Each row is a point. Each copy is the shape, with its points in the same order, turned, moved and blurred by noise. Is it also mirrored, or only turned?
In the rows, 128 means zero.

Shape (6 x 3)
[[ 50 168 145]
 [192 107 155]
 [173 125  45]
 [120  97 133]
 [135 125  98]
 [ 73 165 130]]
Copy 1 (6 x 3)
[[ 43 130 142]
 [197 107 142]
 [170 135  25]
 [130  73 114]
 [128 120  83]
 [ 62 136 131]]
Copy 1 is: only turned
Copy 2 (6 x 3)
[[ 68  84 152]
 [206 151 149]
 [182 127  41]
 [135 157 132]
 [146 129  98]
 [ 90  86 137]]
Copy 2 is: mirrored

Shape (8 x 4)
[[ 73 162 223 157]
 [106 127  94 142]
 [ 96 185  94 139]
 [ 96  76 188 124]
 [188 174 126 156]
 [173 165 113 129]
 [ 77 134 119  42]
 [ 86 158 101  98]]
Copy 1 (8 x 4)
[[ 80 173 211 182]
 [115 115  91 152]
 [109 172  86 139]
 [ 88  79 187 144]
 [200 144 121 151]
 [182 143 109 127]
 [ 68 135 125  62]
 [ 87 159 100 112]]
Copy 1 is: only turned
Copy 2 (8 x 4)
[[ 51 175 213 180]
 [114 138 142  95]
 [101 189 138  83]
 [ 82  92 168 187]
 [186 197 164 138]
 [170 185 135 134]
 [ 68 145  61 145]
 [ 85 162 103 108]]
Copy 2 is: mirrored

Shape (10 x 6)
[[116 167  49 188 157  48]
 [101 106 150  98 118 142]
 [118 117 151  88 139 184]
 [116 120 130 103  95 146]
 [143 160  68 215 162  90]
 [188 168  63  92 113 141]
 [201 125  25 105  82 114]
 [119  79 159  87 169 123]
 [165 122  70 188 128 102]
 [141 127 186 107 124 115]]
Copy 1 (10 x 6)
[[146 231 162 124  95  36]
 [107 105 137  92 130 150]
 [117 121 141  88 155 189]
 [122 123 118 101 106 155]
 [163 227 174 164 112  74]
 [183 204  79  89 118 152]
 [228 184  80  84  72 126]
 [130  95 158  74 174 125]
 [192 183 152 148  99  93]
 [109 106 105 125 165 126]]
Copy 1 is: mirrored
Copy 2 (10 x 6)
[[159 129  33 212  80  68]
 [117 118 140  96  92 144]
 [130 144 146  84 124 180]
 [130 141 141  94 102 114]
 [179 140  75 215 124  87]
 [201 195  91  82 111  84]
 [204 152  72  75 129  32]
 [145  78 125  93  95 178]
 [183 118  90 167 132  65]
 [156 127 163 116  62 155]]
Copy 2 is: mirrored

Shape (12 x 8)
[[148 132  45 147  52 163 150  95]
 [ 81 137 120  82 182 111  72  60]
 [120 117  69 148 114 152 184 156]
 [ 86 107 177  48 161  79 108 113]
 [ 99 152 152  77 180  77  34  80]
 [115 178 109 118 171 130 199 113]
 [107 145 150 108 100 151  84 145]
 [136  74 173 116 130 139 129 130]
 [ 88  66 144 193  97 159 158 164]
 [135  70 161 163  86  81 108 175]
 [ 63 110 206 108  94  79 114 124]
 [141 102 157 174 108 139 131 112]]
Copy 1 (12 x 8)
[[159  98  78  98 120 180  60 195]
 [ 59 157  99  93 182 119  89  52]
 [110  98  89 145 127 161 146 192]
 [ 51 115 155  85 156  66 133  63]
 [ 71 179 115 110 156  77  73  21]
 [102 164 117 120 192 143 166 170]
 [ 90 139 150 117  78 150  95 104]
 [109  69 169 137 134 134 135  92]
 [ 69  48 149 195 113 170 118 166]
 [106  62 153 186  84  82  96 126]
 [ 37 105 195 115 121  77  93 115]
 [123  95 166 165 134 145  83 132]]
Copy 1 is: mirrored
Copy 2 (12 x 8)
[[106  72  45 125  63 187 120  92]
 [ 50 131 153 101 157  92  85  43]
 [101  97  64 158  99 134 181 123]
 [ 85 119 182  84 121  27 135  66]
 [ 68 145 180  89 150  56  42  63]
 [ 77 122 123 101 164 150 188 126]
 [110 159 141 121  63 112 110  88]
 [158  91 160 143  96  83 153  74]
 [116  89 135 224  64 111 176 101]
 [139  67 153 176  56  62 115 143]
 [ 74  99 211 130  50  70 135  90]
 [145  79 159 167  93 135 128  94]]
Copy 2 is: mirrored

Shape (12 x 9)
[[113 103 151 108 123  72 148 119  98]
 [138 164 164  82 121 113 127 126 110]
 [126 179 145  91 132 172 120 130 229]
 [135 145 171 218 125  56 117 127 158]
 [131 129 160  94 155 171 165 135  80]
 [138 171  63 180 115 150 133 110  83]
 [122 182 157 106 151 163 121  73  93]
 [142  39  64  93 115 156 125 128 118]
 [129 153 170  83 119 159 113 137  82]
 [104 176 131  97 162 158 108 121 121]
 [ 93 172 171 101 116 151 123 130 122]
 [133 115 164  87 150  96 126 141 101]]
Copy 1 (12 x 9)
[[117 113 149 109  88  45 170 108 106]
 [151 166 173  99  92  85 138 108 123]
 [126 166 177 114 126 139 124 128 236]
 [124 135 171 224 120  20 146 138 144]
 [130 137 163  80 143 128 168  98  86]
 [132 156  68 185 115 129 133  93 101]
 [123 181 165 116 127 112 123  47 117]
 [146  30  82  85 106 127 128 113 127]
 [134 154 183  94  96 124 125 111  93]
 [101 172 142  99 132 113 105 100 134]
 [ 99 169 182 116  95 122 137 111 130]
 [142 127 167  80 113  58 140 124 104]]
Copy 1 is: only turned
Copy 2 (12 x 9)
[[ 93 111 156 125 100  78 149 145 116]
 [144 163 149  88  92  91 116 139 116]
 [147 182 129  68 128 145 104 129 237]
 [110 175 170 219 147  72 139 155 177]
 [133 128 160  71 125 167 162 144  88]
 [123 178  61 175 119 163 150 126  92]
 [129 192 140  81 131 141 113  92  90]
 [134  32  78 114 108 148 124 117 138]
 [150 156 161  86  90 144 104 135  96]
 [116 177 123  73 129 146  95 139 125]
 [112 181 163  91  88 136 111 139 132]
 [119 117 167 101 119  91 122 157 114]]
Copy 2 is: only turned
Copy 3 (12 x 9)
[[131 102 140 120 110  61 128 124 119]
 [159 150 169  94 124 107 123 121 139]
 [154 142 158 118 150 171 132 104 249]
 [137 135 167 231 109  72  78 151 173]
 [131 122 168 111 150 144 181 137 102]
 [130 168  81 184  90 175 117 121 102]
 [131 153 171 126 152 160 118  70 106]
 [162  39  63 107 110 150 156 134 123]
 [148 135 179  80 121 150 125 137 110]
 [115 152 139 105 167 160 111 117 147]
 [113 144 180 100 120 145 119 125 153]
 [153 110 158 104 146  79 130 144 128]]
Copy 3 is: only turned

Shape (17 x 11)
[[ 99 168 199 159 102  81  64  88 106 107 187]
 [151 162 135 149 125  88 101 137 129  49 138]
 [ 53 103 199 186  94 133 143 179 149 146 141]
 [107  36 162 202  75 138  91 149 147 112 156]
 [166 137  47  55 159  96 169  81 133 138 190]
 [176 123 147  84 183  85  99  87 174 106 125]
 [153 126  37  58 190 122 176  65 184 162 132]
 [120 137 140  84 100  61 157 119 165 109 148]
 [184 100  34 116 146 129 213  60 191 100 176]
 [138 153 136 136 135 133 101 139 121 118 152]
 [157 172 173  93 164 154 119 136 161 111 128]
 [ 99  80 118 215  77  95 144 194 185 154 205]
 [102 129 143 161  36 139 125 125 196 136 179]
 [112 190 132 130 133  94  80 126 182 158 101]
 [ 92 160 146 139 185 118 107  92 149  62 114]
 [126 114 186 225  61 103 142 138 124 158 123]
 [ 88  65 102 170  31 134 136 168 140 136 135]]
Copy 1 (17 x 11)
[[ 30 129 184 186 147 118  55  80 109 105 176]
 [124 131 134 162 145 100  67 126 153  47 141]
 [ 43  71 191 187  88 160 147 164 152 118 106]
 [102  11 141 177  97 161  98 140 146 130 143]
 [128 186  70  82 172  77 165 115 129 151 196]
 [135 144 148  96 192  98 110  72 175 105 146]
 [142 188  48  62 174 117 186  83 194 161 142]
 [ 88 130 143  98 114  68 143 124 157  85 152]
 [173 144  21 104 140 116 213  91 167 120 203]
 [102 149 136 144 153 135  92 137 147 105 151]
 [107 175 183  99 136 168 103 113 164  92 134]
 [ 88  58 120 207  83 115 160 199 185 161 161]
 [ 70 107 140 167  27 139 122 120 172 131 166]
 [ 74 192 154 141 118  94  75 116 200 126 107]
 [ 69 144 115 145 184 147 100  91 174  62 106]
 [ 99  89 188 224  90 125 155 124 130 135 100]
 [ 94  61  96 153  39 131 140 162 120 135 122]]
Copy 1 is: only turned
Copy 2 (17 x 11)
[[132 109 186 121  69  62  85  79  83 125 173]
 [160 138 144 146 116  84 130 120 132  69 132]
 [131  32 168 106  64 104 111 198 124 172 118]
 [134   9 142 178  68 132  91 142 166 137 139]
 [134 157  50  89 166 119 199  65 165 155 193]
 [136 127 162  99 181  96 141  57 194 116 136]
 [139 137  42  54 203 146 183  59 183 173 130]
 [123 117 115  72  97  61 169 114 179 122 147]
 [213  99  26  97 150 156 204  63 193 131 159]
 [137 137 145 127 122 130 115 126 129 132 147]
 [146 151 187  69 146 144 134 125 159 122 132]
 [183  33  78 148  78  82  93 199 169 179 174]
 [162  75 102  87  32 120  84 138 170 147 153]
 [128 156 132  78 131  81  71 116 149 157  90]
 [146 100 154  85 162 109 125  95  94  82  98]
 [172  70 160 166  35  88 120 144 139 194 100]
 [106  47  71 158  38 131 121 173 168 153 122]]
Copy 2 is: mirrored
Copy 3 (17 x 11)
[[116 155 215 147  89  62  66  92 109 125 191]
 [141 168 142 145 125  71 111 113 136  38 152]
 [ 86  94 220 163  82 102 165 164 123 160 140]
 [150  45 161 176  50 107 124 148 136 137 157]
 [173 145  51  80 196  56 154  66 146 145 175]
 [177 118 133  83 172  75  83  67 177  86 113]
 [146 131  29  85 207  89 156  47 195 167 116]
 [130 146 129  84 117  18 151 104 168 111 153]
 [188 111  39 139 167  79 202  40 185 122 179]
 [154 152 146 129 139 104 118 125 109 115 141]
 [153 170 175  87 162 123 121 108 165 101 129]
 [140  85 132 203  83  61 170 200 159 183 168]
 [131 137 158 146  49 108 153 130 186 177 175]
 [103 185 150 127 128  76  83 120 172 140  77]
 [ 80 140 151 134 157 108 106  73 154  69 140]
 [148 111 215 187  62  72 174 124 103 152 104]
 [123  85 109 158  35 111 170 162 112 160 149]]
Copy 3 is: only turned

Shape (16 x 12)
[[121 158 172 186  70 125 178  95 133  99 113 141]
 [155 133  91 133  81 147 168  59 119 113 156 182]
 [163 152  79 108 158 122 138 181 119 151 158 136]
 [136 151  96  70 131  70 112 160 141 182 122 121]
 [ 74 155 175 120 145 190 127 138 169 134 137 113]
 [ 99 152 109 119 139 177  77 179 164 131  85 121]
 [167 107  89 112  90 124 183 133  43 184 124 197]
 [173 138  98  90 156 124 159 137 165 217 120 131]
 [160  99 131  86 103 128 117 167 152 145 161  98]
 [ 86 139 141 158  68 172 114  46 106 114 118 123]
 [193 162 100 115 151  91 100 163 131 198 173 135]
 [104 185 137 148  51 221 132 117 165 105  85  92]
 [129 133 181 203 107 194 122  74 148 103  90  73]
 [130 170 171  73 148 190  73 150 176  88  64 114]
 [156 115  41  90 142  85 185 130  82 145 139 136]
 [119  96 116 185  76 144 147  89 154 115 112 168]]
Copy 1 (16 x 12)
[[ 98 168 167 166  67  83 216  91 128 129  95 113]
 [154 147 104 151  87 152 194  70 113 135 125 160]
 [177 172  98 147 147 120 107 165 119 129 150 103]
 [172 140 100 135 139  96  70 128 143 157 125  75]
 [ 54 180 162  70 131 118 149 137 143 136 135 115]
 [ 81 161 107  83 117 110  85 182 151 124  90 129]
 [216 103 140 166 125 129 157 130  59 189 109 150]
 [176 141  71 107 166 100 154 147 148 184 138  74]
 [164 123 139 100 102 124 117 157 149 115 167  78]
 [ 61 136 131 105  51 113 173  73  78 142 106 139]
 [205 182  82 131 129  69 103 153 123 150 172  97]
 [ 53 183 129  82  41 143 184 151 130 138  64 107]
 [ 34 145 119  83  65  74 221 147 103  93 104 107]
 [ 95 177 132  29 126 100 115 153 164  81  58 113]
 [182 112  83 192 162 151 129 117  94 140 126  95]
 [ 91 105 122 153  64 103 194 110 141 138 122 170]]
Copy 1 is: mirrored
Copy 2 (16 x 12)
[[102 131 198 157  67 165 183 106 148 116 112 165]
 [153 126 136 150 121 217 139  63 131 151 151 185]
 [163 144 132 135 186 147 147 186 107 154 161 124]
 [135 128 161  79 203 138 131 164 154 186 145 107]
 [ 66 136 132  90  72 106 103 160 114 118 152 139]
 [123 128  96  99 116 126  85 183 139 113  96 114]
 [142 132 151 132 156 246 179 151  84 218 106 164]
 [169 129 135  97 148  97 162 148 126 226 157 136]
 [140  68 157  84 129 160 124 174 127 143 187 101]
 [ 89 127 166 143  56 194 106  65 119 135 102 122]
 [182 126 177 132 192 126  99 181 122 190 166 123]
 [124 166 134 106   7 171 118 134 169 103 123 121]
 [125  97 161 146  12 115 134  95 110  84 103 108]
 [141 119 140  41  89  94  86 161 132  71 100 162]
 [147 143 118 138 216 203 194 131  96 165 153 112]
 [112  72 136 179  81 174 138  95 161 146 103 182]]
Copy 2 is: mirrored

Shape (16 x 12)
[[127  97  91 103 145 112 171  93 139  89 122 176]
 [140 141 133  90 126 123  61 115 117  71  59 140]
 [ 58 164 162 131  86 114 152  60 206 166 147 145]
 [110 150 185 112  99 146 167 180 159 130 174  35]
 [115 130 117 103  78 161 124 152 104 142  83  94]
 [166 123 122  53 148 146  65  77 100 138 115 153]
 [113 105 179 153  83 194 156 166 187 144 178 114]
 [ 82 121  96 137 155 160 170  93  92 108 171 137]
 [ 63 175 199 140 102 159 201 170 161 182 161 158]
 [136 114 111  92 135  88  47 187 135 139 107 132]
 [192 132 115  94 174  67 118 106 105 135  88 158]
 [120 116 125 140 164 146  67 104 136 151  63  94]
 [102 126 198 194  74 167 115 141  95 111 159  84]
 [138  90 143  76 189 127 107  92 114  98  57 155]
 [127  69 146  83 115  86  96  96 108 155  77 134]
 [141 149 159 190  60 196 171 163 149 144 154  79]]
Copy 1 (16 x 12)
[[103  95  67 154 154 120 134 107 131 127 102 193]
 [177 150 103 108 151 118  97 112  65  96  85 121]
 [ 84 101 158  83  86 131 140  50 211  99  70 161]
 [126 126 172  77  77 124 197 168 185 133 173 109]
 [120 169 123 107  79 158 148 155  94 145  90 125]
 [145 134  64  92 155 159  96  60  80 170 112 111]
 [106  74 179 110  58 184 131 155 178 127 158 142]
 [ 27 120 103 155 145 134 145 107 127 126 143 146]
 [ 66 121 222  78 118 185 163 132 201 135 120 191]
 [160 161 100  88 145 113  54 172 137 161  94 108]
 [164 150  93 128 173  83 104  85 103 196 102 169]
 [141 142 143 159 122 129 101  99 113 156  64  66]
 [ 72 107 214  96  62 115 122 148  95 112 166 108]
 [156  97  94 137 196 125 129 101  72 150  70 126]
 [131 100  96  84 125 104 108 115  91 183  47 128]
 [105 131 202 133  24 158 149 151 145 133 174 152]]
Copy 1 is: only turned
Copy 2 (16 x 12)
[[111 137  58 133 171 128 165 101 153  88 120 171]
 [185 167 135 141 149 183 105 143 172  65  77 154]
 [111 179 128 128 106  92 166  22 116 158 100  90]
 [118 107 192  93 118  98 159 137 147 117 180  33]
 [163 127 127  76 108 162 129 168 121 125  98 109]
 [218 158  87 134 187 188  94 105 135 110 132 149]
 [102  85 158 130  74 128 149 108 126 160 184 103]
 [ 85 117  80 129 174 147 148 107  62  85 146 119]
 [ 62 170 181  93 115 108 170 105  96 198 171 107]
 [172 151 126 109 130 106  39 150 175 101 120 153]
 [206 181  94 141 198  92 132 154 146  92 122 183]
 [184 120 135 175 150 129  85 143 111 130  63 119]
 [138  94 215 121  84 137 145 116  67  86 148 108]
 [168 131 115 154 220 164 126 131 168 105  76 184]
 [207 117 122  88 171 122 113  96 145 117  74 171]
 [128 100 164 129  50 122 183 156  82 140 177  76]]
Copy 2 is: only turned
Copy 3 (16 x 12)
[[122 155  84 148 139 128 170 137 168 119 182 188]
 [172 189  87 105 148 165  85 121 106  88 123 144]
 [ 61 154 138 140 107 140  46 112 249 146 154 178]
 [ 53  98 218 104  90 130 103 134 157  93 125  88]
 [ 98 115 104  85 100 183 102 150 119 118 100 134]
 [181 143  75  82 199 155 107 128 150 148 148 120]
 [ 83  53 198 163 108 148  74 164 170 115 147 146]
 [ 55 119  97 169 158 158 162 105 143 153 176 140]
 [ 16 119 214 122 118 164  66 163 170 166 174 187]
 [131 151  91  96 157  79  72 182 101 112 106 127]
 [176 202 103  88 148 101 148 143 126 172 143 147]
 [135 156 103 139 158 150  96 126 140 145  47 135]
 [ 87  73 175 157  88 160  57  75  92 137 132 127]
 [172 175 103 106 198 146 149 114 132 114 111 187]
 [152 131  82  67 144 107 108 110 144 138 101 188]
 [ 84  74 196 163  48 183  89 158 141 148 132 113]]
Copy 3 is: only turned

Shape (18 x 12)
[[114 126 134 129 118 136 121 130 176 128 144 140]
 [118 140 149 169 124 119 117 127 120 108 147 122]
 [112 117 113 123 114  82 133 132 139 127 112 123]
 [124 141 123 127 107 124 146  52 121 122 144 168]
 [117 128 113 116 130 103  99 105 114 148 145 143]
 [129 104 116 129 120 117 104 115 130 135  35 124]
 [113   7 157 128 117 137 113 134 121 110 140 123]
 [131 124 139 129 105 135 161 129 144 104 143 125]
 [129 135 111 119 175 124 133 117 140 118  93 130]
 [163 108 107 129 135 130  99 128 142 138 128 191]
 [124 137 116 138 133 134 180 134 129 128 140 150]
 [120 128 126 140 107 136 121 135 109 104 121 127]
 [163 143 189 152 105 136 142  96 126 107 143 124]
 [125 145 146 123 114 103 112 125 121 113 134 158]
 [155 130 112 142 107 103 109 124 113 106  91 124]
 [117 115 115 124 121 106 113 100 130 130 145 126]
 [127 116 115 117 168 127 107 104 126 106 113 127]
 [151 112 126 114 132 135 111 136 121 130 123 134]]
Copy 1 (18 x 12)
[[140 131 129 142 146 136 123 164 136 116 153 129]
 [120 139 124 142 114 135 152 132 120 154 138 149]
 [130 141 112 108 113  96 124 138 143 101 138 127]
 [132 158 131 125 124 139 134 102 164 151 206 111]
 [124 114 122 136  99 112 103 112 147 129 173 145]
 [ 96  86 112  73  97 106 130 151 153 124 133  74]
 [ 91  94 172  96 129 172 141 116 160  51 119 155]
 [148 153 134 125 140 154 143 128 141 116 128 117]
 [118 115 139 110 149  95 105 126 130 150 135  92]
 [133  86 133 125 129 137 114 122  94 102 194 104]
 [138 150 103 125 172 135 130 107 122 129 145 117]
 [113 140 118 129 105 150 128 125 122 126 124 110]
 [161 130 147 129 118 168 187 121 140 165 143 128]
 [139 136 124 121  96 139 119 136 119 144 162 137]
 [124 120 119 113  84 111 144 124 115 126 139  88]
 [124 129 139 138 108 112 120 123 152 117 164 133]
 [103 109 164 126 122 107 108 115 136 144 142 106]
 [136  97 133 122 114 137 112 115 130 116 138 109]]
Copy 1 is: mirrored
Copy 2 (18 x 12)
[[128  91 141 139 119 135 142 130 127 105 151 135]
 [ 98 131 134 150 133 129 147 106 143 128 114 107]
 [122 118 147 127 141  97 107 139 117 131 117 147]
 [105 132 116 179 132 140 130 117  49 108 130 136]
 [104 144 127 135 111 146 109 140 108 135 128 153]
 [131 109 101  91  96  67 120 119 102 115  80 159]
 [ 65  56 135  59 126 143 120 140  98 140 113  84]
 [133 103 136 139 152 119 134 115 107 115 145  97]
 [139 137  95 105 148 112 149 138 115 103 117 158]
 [153 101 105 133  97 165 136 161 100 130  99 137]
 [138 127 117 153 155 112 153 152 102 132 148 108]
 [123 135 137 122 115 113 136 114 115 122 114  98]
 [117 103 104 161 145 141 140  57 110 131 129  99]
 [130 131 149 143 124 143 138 106 108 142 116 139]
 [140 133 121 127 122 106 107 110 115 121  76 123]
 [ 99 125 130 134 128 137 105 133 106 115 126 141]
 [113 139 103  96 137 138 138 131 110  98 108 147]
 [137 120 108 104 116 138 121 128 114 131 122 120]]
Copy 2 is: only turned
